Each row is a point. Each copy is the shape, with its points in the same order, turned, moved and blurred by noise. Is it also mirrored, or only turned?

Shape (8 x 2):
[152 180]
[497 -101]
[-107 -245]
[237 134]
[-35 134]
[302 83]
[91 112]
[-267 -5]
Copy 1:
[41 287]
[451 254]
[4 -200]
[119 317]
[-145 176]
[166 303]
[-2 191]
[-253 -55]
Copy 1 is: only turned
Copy 2:
[-52 289]
[-431 32]
[152 -149]
[-153 237]
[110 217]
[-207 202]
[3 211]
[338 53]
Copy 2 is: mirrored

Shape:
[39 -57 -52]
[133 -249 -193]
[-67 -141 151]
[-49 -227 159]
[-119 -273 133]
[-9 7 -219]
[194 -173 11]
[46 701 -261]
[95 -254 161]
Copy 1:
[5 35 -38]
[194 207 -91]
[-53 13 204]
[47 74 256]
[30 126 279]
[-87 116 -147]
[204 25 -4]
[-468 -319 -614]
[182 -27 208]
Copy 1 is: mirrored
Copy 2:
[-16 -136 104]
[-8 -352 229]
[104 -136 -110]
[150 -227 -108]
[92 -287 -145]
[-192 -86 153]
[155 -212 183]
[-401 528 321]
[229 -254 16]
Copy 2 is: mirrored
Copy 3, 9 rows:
[72 -139 -124]
[92 65 -288]
[-139 -133 -9]
[-195 -88 -28]
[-192 -15 3]
[257 -88 -93]
[-58 -115 -272]
[676 -644 4]
[-224 -106 -169]
Copy 3 is: only turned
Copy 4, 9 rows:
[-8 62 14]
[71 66 220]
[2 -107 -126]
[58 -175 -121]
[138 -177 -169]
[12 275 57]
[-59 -73 117]
[-469 694 -113]
[15 -230 7]
Copy 4 is: only turned

Shape (11 x 6):
[-168 -333 63 76 -93 -262]
[-16 21 401 -160 -137 165]
[-240 253 144 154 -156 -169]
[286 -216 -146 33 378 145]
[-260 -68 -125 -15 -193 242]
[33 205 156 135 356 260]
[-235 152 -71 312 -114 -345]
[188 242 -86 -254 -209 -202]
[278 54 -135 148 260 -294]
[180 -108 314 120 -183 -376]
[-28 227 -123 -182 215 2]
Copy 1, 11 rows:
[-328 -2 -155 -107 -281 -150]
[63 64 368 126 -188 -162]
[140 195 0 -233 -382 54]
[-14 -337 -180 346 94 176]
[-116 392 -22 104 -5 81]
[299 -85 5 362 -285 260]
[64 151 -293 -364 -353 99]
[81 -106 230 -386 98 109]
[120 -414 -235 -120 -83 196]
[20 -236 -10 -241 -318 -341]
[23 -80 92 -5 -87 421]
Copy 1 is: mirrored
Copy 2:
[253 -435 -216 -23 65 -142]
[-74 -124 146 -327 336 -211]
[-95 -288 -5 169 356 92]
[300 36 246 -111 -384 -106]
[-278 -205 -150 -140 -97 -68]
[-58 -42 518 41 -38 -85]
[51 -359 -128 320 200 223]
[124 248 -182 -51 293 127]
[446 29 133 201 -51 142]
[445 -320 -24 -130 388 68]
[-12 187 89 166 20 -116]
Copy 2 is: mirrored
Copy 3, 11 rows:
[-124 6 379 -48 332 -115]
[85 -260 138 100 37 342]
[-126 -285 -65 -296 153 -49]
[254 369 251 65 -260 -78]
[-113 114 -162 143 278 74]
[233 144 -27 -246 -207 238]
[-209 -143 15 -363 195 -290]
[137 -370 -47 208 -64 -298]
[166 34 194 -220 -236 -356]
[-152 -401 473 -79 -30 -119]
[345 -23 -156 -44 52 -110]
Copy 3 is: only turned

Shape:
[222 -151 7 -53 -113 33 -34 19]
[236 176 -142 -179 345 -234 -119 -189]
[-148 74 -5 -201 -17 180 -208 -144]
[128 -157 -155 -192 -81 -57 -249 -13]
[-261 2 -183 -166 -21 -186 93 -129]
[-204 454 -197 848 -11 -173 -201 -77]
[-121 -125 220 191 156 -254 -230 -99]
[-81 -116 219 -173 125 158 17 -57]
[66 -158 185 -198 -5 -239 -50 -8]
[132 -304 10 78 459 408 -195 -168]
[65 105 -72 -77 17 -65 -157 -768]
Copy 1 (11 x 8):
[-126 -23 -81 -8 -136 146 116 -94]
[52 -207 -65 -275 306 21 412 172]
[13 -19 -117 270 265 -33 94 -23]
[7 -160 -271 106 -21 174 219 -7]
[178 -259 142 206 99 84 56 241]
[274 481 -208 -220 11 -224 -238 777]
[366 232 -25 -109 144 278 58 66]
[-65 86 165 153 224 181 105 -165]
[126 -148 29 -76 57 300 75 -142]
[-187 461 -14 129 179 188 584 -23]
[389 -38 7 45 111 -422 455 -17]
Copy 1 is: only turned
Copy 2, 11 rows:
[-14 42 -3 205 94 75 -84 -183]
[211 -115 -235 -321 140 144 247 -220]
[35 62 9 55 24 437 198 108]
[162 -55 -130 63 46 297 -134 -250]
[-79 20 50 -341 -160 271 -90 -58]
[244 -36 -144 -208 -666 -417 125 416]
[174 -98 -91 -161 101 -57 -233 251]
[-180 -15 123 23 250 183 20 110]
[132 -29 163 -125 250 123 -228 -133]
[-157 -119 -424 297 362 88 190 176]
[232 466 -370 -255 167 235 155 65]
Copy 2 is: only turned
Copy 3 (11 x 8):
[192 -57 -64 -32 -190 -46 135 -194]
[285 160 335 302 -84 124 198 117]
[124 197 10 -84 28 264 -103 -180]
[230 68 -53 125 77 52 188 -280]
[286 83 -66 -67 215 43 -82 174]
[-708 43 -27 356 32 -185 -269 345]
[-157 265 194 -116 85 -205 191 11]
[203 104 157 -345 -81 69 25 -107]
[318 183 73 -127 -37 -213 187 -115]
[-137 -144 391 -234 -103 400 319 -213]
[72 426 -146 97 -116 428 318 301]
Copy 3 is: only turned
Copy 4:
[73 115 40 -137 91 138 -104 -143]
[-366 -92 -121 -40 -127 -44 284 -86]
[-169 245 233 80 -21 -121 -112 -45]
[-87 320 -21 -200 -24 92 -68 11]
[-69 -27 194 -65 -306 -33 -125 197]
[38 -111 -330 740 -578 157 -449 -183]
[-363 -127 -10 46 -88 185 -421 -93]
[-149 -24 282 -18 252 10 -125 -34]
[-163 -59 106 -335 28 32 -208 -125]
[-308 98 93 349 446 381 80 100]
[-388 240 407 138 -373 204 176 -282]
Copy 4 is: only turned

Shape (14 x 11):
[-82 104 -128 -195 222 193 157 349 -374 308 -95]
[56 164 -199 -162 308 -443 37 -84 443 300 -24]
[44 -195 205 -89 246 42 224 -487 -193 158 199]
[130 -406 -4 -72 -118 -142 6 -367 -43 -66 -287]
[-256 -355 246 -214 58 -412 -86 -132 34 108 156]
[231 -293 321 -551 -333 -255 -268 -309 -56 -115 23]
[-6 147 294 -57 115 -158 -107 -202 85 -147 -209]
[-393 205 -55 -113 -126 22 -117 -119 338 -31 -52]
[-47 308 -125 112 -215 -152 41 267 50 13 142]
[154 -458 -265 -29 64 -80 112 100 -127 -274 201]
[207 -140 107 24 -30 141 -372 -90 -137 21 -193]
[28 -103 -37 74 284 379 345 311 22 212 -98]
[257 -147 180 291 10 216 -191 89 -90 112 -252]
[-117 95 -4 103 162 -136 -47 -316 238 -159 275]
Copy 1 (14 x 11):
[-402 -218 251 333 18 -97 -475 212 -41 86 58]
[173 215 250 396 39 -351 302 -38 -140 217 46]
[-449 -126 -140 177 -437 -32 238 -154 13 -64 -114]
[-170 164 -283 -49 -323 63 176 194 -444 -97 126]
[79 174 -32 341 -363 -17 40 -77 -229 -375 -260]
[157 -95 -195 -130 -589 -263 14 -78 -490 -478 147]
[-102 346 87 -129 -252 -246 83 86 51 -207 129]
[151 166 532 -22 -233 158 101 125 -24 -83 127]
[235 -24 170 144 99 97 -183 20 191 -50 340]
[100 -272 -401 15 -35 137 -54 285 -131 53 -171]
[-181 170 -87 -289 -285 -49 -277 -57 -253 48 142]
[-493 -171 196 28 339 34 -137 106 -41 113 -101]
[-337 228 -107 -287 74 33 -310 -114 -173 38 142]
[137 118 79 -9 -303 41 305 -72 244 48 -67]
Copy 1 is: only turned
Copy 2 (14 x 11):
[-150 348 164 148 -47 44 -562 -153 -236 77 96]
[9 -48 273 57 -125 230 74 -421 248 -456 369]
[111 -289 -46 299 -204 -263 -221 -384 159 176 -35]
[131 51 -331 89 214 -267 148 -305 333 1 -71]
[-17 12 343 259 26 -392 200 -310 198 -76 -55]
[-28 34 -288 216 -55 -746 173 128 313 -273 -38]
[43 -73 -100 14 -10 -243 208 -224 -74 12 389]
[-335 -5 157 -166 -147 76 226 -101 176 123 267]
[61 137 232 -131 -67 244 66 151 -126 -91 91]
[119 -89 119 -190 344 -154 -260 -156 100 -97 -366]
[-179 8 -338 180 217 -159 42 -90 -147 -66 -29]
[-66 -21 95 169 321 260 -551 -195 -12 244 229]
[-27 0 -278 316 413 75 -53 -57 -228 8 108]
[-1 -445 149 -125 -121 5 226 -250 38 29 57]
Copy 2 is: mirrored
Copy 3 (14 x 11):
[534 -65 -35 -363 -94 414 80 234 134 -5 85]
[-12 -24 130 284 -277 -42 256 -89 349 368 -206]
[-73 -575 -113 -95 21 176 -316 -60 -176 103 3]
[-230 -298 35 237 -5 211 118 261 -465 -66 -61]
[-332 -288 139 -195 -242 -99 140 3 -230 196 213]
[-540 -295 -155 25 -324 -90 181 94 -352 -473 37]
[-287 147 -129 -38 122 114 -27 -25 -138 137 -120]
[-198 67 -192 135 117 -6 160 242 161 206 348]
[351 242 -253 104 -88 -113 153 38 -74 121 258]
[235 -309 176 117 25 276 250 -202 -409 -86 298]
[-2 -48 63 -62 259 -16 34 253 -252 -269 -55]
[500 85 212 -1 -38 492 -248 145 23 78 144]
[197 161 196 -21 231 63 -226 313 -350 -131 -78]
[-130 -158 -86 218 239 -70 -10 -241 11 274 189]
Copy 3 is: only turned

Shape, 16 rows:
[175 104 85 -5 236 -267 -94 346 -224 -500 170 -232]
[64 41 -250 246 -104 8 229 -16 202 -306 -63 310]
[-168 -41 -66 307 -7 -263 259 352 239 81 287 126]
[-345 135 105 -293 -95 -250 -171 -274 -119 128 -13 200]
[100 291 -104 -244 -228 114 -125 -222 320 38 -49 16]
[-27 -252 318 -178 105 368 -150 47 84 -259 261 175]
[188 -83 146 -241 -382 -236 317 78 16 73 104 -248]
[-285 376 -249 298 -400 -171 -244 -259 67 -422 20 211]
[93 -14 -208 -142 -335 -3 -311 -101 -172 122 -23 -12]
[133 234 394 233 -123 388 235 122 371 -338 -32 327]
[34 -253 236 311 205 90 -47 -136 99 57 -15 -186]
[-263 279 -93 105 -4 147 72 109 305 39 -78 21]
[-223 -212 -65 -70 -181 -156 189 361 282 4 -128 -45]
[-317 294 182 334 44 121 307 -81 -140 -39 95 304]
[-29 -162 326 -118 -208 30 269 -228 -138 -211 151 -255]
[271 -181 41 -212 -399 -228 -91 100 -68 -193 27 -88]
Copy 1 (16 x 12):
[136 -286 221 -360 -41 80 33 145 -549 213 -120 300]
[224 47 -44 29 395 170 189 -345 35 84 -122 115]
[329 -153 -70 66 308 64 -52 -168 -370 -397 -263 -161]
[212 259 75 279 -190 -304 -404 82 -5 196 -220 -30]
[207 206 -220 -190 201 -156 -267 96 317 70 126 170]
[204 -3 491 -255 69 -119 -87 -82 27 144 302 -314]
[-258 130 -226 -121 -89 124 -287 -7 -213 -234 118 55]
[720 269 -148 -20 27 45 -177 -400 104 307 -296 257]
[335 16 -256 149 -186 -37 -273 23 -18 162 312 129]
[188 250 203 -401 475 372 64 -131 199 111 -57 -289]
[288 171 126 -134 -96 -79 385 162 -163 -117 165 -185]
[406 18 -288 -204 274 -143 -31 2 81 14 -186 -213]
[28 -48 -362 -20 273 -165 -116 -158 -422 -18 28 -260]
[322 51 112 40 8 258 98 -84 216 -29 -514 -300]
[-178 211 125 -291 -382 45 -58 -195 -91 -35 19 -112]
[-39 87 -60 -89 -65 124 -304 -93 -310 84 337 247]
Copy 1 is: mirrored
Copy 2:
[41 52 291 -217 -284 -576 54 -121 -189 66 -292 153]
[124 -62 -207 188 -239 33 -111 -247 -60 -268 38 -128]
[-162 79 80 5 -438 -1 26 -86 43 186 305 -295]
[-39 -408 -141 -196 12 195 320 55 167 216 -12 382]
[257 -208 -333 67 213 136 77 143 -54 188 -244 -54]
[125 -42 -220 -645 -90 -109 48 314 -70 -277 -98 -56]
[344 102 74 -120 195 -232 363 -91 226 294 144 -149]
[46 -670 -227 37 -91 55 -323 -412 -177 102 -18 117]
[529 -210 -19 -144 -6 192 17 42 -35 260 -12 305]
[-7 148 -707 -101 -95 -303 -188 -33 -15 -219 38 -242]
[19 199 86 -296 -6 13 -316 139 355 -49 -68 48]
[-178 53 -228 85 38 115 -131 92 -163 142 53 -27]
[-24 292 26 -135 -22 184 246 -251 -120 146 192 -143]
[-281 -219 -292 40 -186 -181 -151 89 159 -136 378 176]
[179 -98 80 -360 314 -333 120 7 270 -91 165 -8]
[565 -9 28 -332 -21 -168 226 -242 22 194 -85 53]
Copy 2 is: only turned

Shape, 18 rows:
[106 -112 -112 69 -382 -230 -15 339 -9 94 266 218]
[-114 -139 -50 94 23 -138 309 -190 -295 -238 0 -240]
[-221 -199 -210 166 259 -233 82 -73 -164 -84 -183 -210]
[-463 19 -195 138 -155 1 145 -232 -103 -109 -308 39]
[-291 -87 55 188 74 -320 -18 -360 -81 -76 185 -212]
[140 -123 205 -316 -68 179 -75 -243 333 129 15 6]
[177 215 -86 132 -172 -32 30 403 -2 -226 139 211]
[70 75 202 -205 223 74 -310 -77 58 61 4 -313]
[-135 -16 -114 232 -119 -295 326 -28 -248 53 -410 -93]
[247 24 -271 -154 -391 138 11 179 -298 -108 -122 202]
[484 207 -242 296 -535 -75 33 195 -134 22 103 42]
[108 345 -87 -254 -370 -114 231 239 -304 279 -89 295]
[194 -167 139 -394 138 75 41 214 151 -107 -87 -2]
[-235 -36 51 47 21 -180 183 -180 -150 -125 92 1]
[231 -126 4 -329 267 224 -215 -137 84 205 113 158]
[332 68 141 -356 319 485 68 -260 246 258 -165 236]
[337 70 -165 -542 299 47 -77 -163 378 -51 -28 -35]
[-335 -73 -324 65 20 112 376 17 -84 -20 -35 -312]
Copy 1:
[75 155 82 -498 -196 -345 32 385 -151 103 161 -232]
[-183 -41 -154 58 -288 -75 157 -227 28 -151 -82 -109]
[-364 255 31 -43 -209 44 3 -246 -55 -175 -66 85]
[-121 -148 196 -208 -152 255 96 -26 132 -241 -301 88]
[13 148 78 -47 -357 -260 -16 -323 220 -54 -165 144]
[188 -55 -180 -55 183 -92 -387 107 59 420 -128 77]
[50 42 29 -269 -251 31 157 366 -52 158 459 -130]
[68 278 -276 42 161 -49 -261 -73 303 161 175 208]
[-178 -28 274 -46 22 20 165 -127 -166 -348 -32 -122]
[-51 11 -108 -337 93 170 230 355 4 134 72 -480]
[-63 19 227 -87 5 -286 321 511 85 154 321 -448]
[239 -61 -4 -476 340 -35 423 207 -181 -1 165 -193]
[-1 44 -382 -162 85 128 -325 33 -203 291 242 -38]
[79 -3 -54 -134 -292 -69 110 -179 0 -50 -97 50]
[108 347 -308 -95 168 23 -158 113 -16 544 -106 150]
[200 -8 -269 173 423 257 -125 170 -170 629 -106 281]
[-157 42 -210 -150 264 91 -240 -145 68 735 165 126]
[-439 -169 -170 -144 -154 -44 157 32 -2 -182 -129 220]
Copy 1 is: mirrored
Copy 2 (18 x 12):
[-427 130 -165 -163 87 -54 -160 52 -202 358 -443 -15]
[88 -131 -199 -287 94 -216 160 -199 139 -160 -87 219]
[50 172 -343 -106 96 -178 -40 -77 181 -297 23 163]
[185 79 -190 -218 -341 -75 -71 -246 34 -397 -354 137]
[131 65 -382 -456 -1 222 160 31 224 -73 -81 131]
[91 -104 320 -267 -127 165 -123 296 -219 38 51 -191]
[-172 219 -63 163 52 -161 156 58 -290 232 -500 142]
[140 247 285 -107 124 198 27 314 74 -12 120 166]
[-118 34 -207 -66 99 -44 -79 -460 56 -351 -244 105]
[-393 99 203 13 -245 -353 -98 -159 -247 118 -260 213]
[-346 210 1 56 -7 -53 30 -457 -336 503 -277 146]
[-559 126 369 -35 -56 -68 72 -244 -29 -33 -519 -103]
[-50 -38 254 -21 189 -182 -78 445 -247 -113 -49 -4]
[2 -63 -206 -272 -25 -29 218 22 124 -141 -261 89]
[-124 95 278 -21 -202 23 -38 469 4 75 190 -214]
[72 -125 497 257 -274 76 65 283 -141 -95 205 -410]
[-1 248 330 -119 -21 -114 177 353 -351 -169 301 -314]
[274 133 -77 -183 42 -389 -84 -225 194 -154 -240 -78]
Copy 2 is: only turned
Copy 3 (18 x 12):
[-120 134 532 454 -139 63 115 176 -82 -68 155 271]
[-65 -145 108 -2 153 403 -230 -10 67 184 -192 40]
[35 -301 -32 140 -10 208 -118 -51 341 83 -242 110]
[251 70 181 -148 113 145 -34 -292 367 108 -36 100]
[-191 103 -59 -47 -210 327 -283 -69 206 23 -245 216]
[-105 210 195 -236 -378 -146 228 378 -10 286 -121 -89]
[-39 -35 286 256 113 -113 97 111 -288 -254 243 127]
[-95 -66 -190 -76 -377 -256 -73 203 -123 307 -137 67]
[257 -93 280 142 294 117 -221 51 322 131 -227 255]
[156 26 385 291 162 -32 75 153 -87 268 429 -93]
[170 288 224 499 245 111 86 388 -272 -4 257 295]
[371 165 670 309 9 -220 -275 176 -161 109 153 -10]
[-162 -314 313 -70 -189 -225 167 345 -97 193 -39 -136]
[-114 32 196 -37 -50 212 -233 -71 103 28 -158 20]
[-117 92 43 117 -459 -245 172 288 -6 213 -96 -392]
[117 178 83 -151 -220 -430 264 393 -53 224 -299 -600]
[113 -191 1 -198 -480 -117 136 576 -45 55 46 -337]
[300 -225 171 23 -23 352 82 -227 -10 164 -279 79]
Copy 3 is: only turned
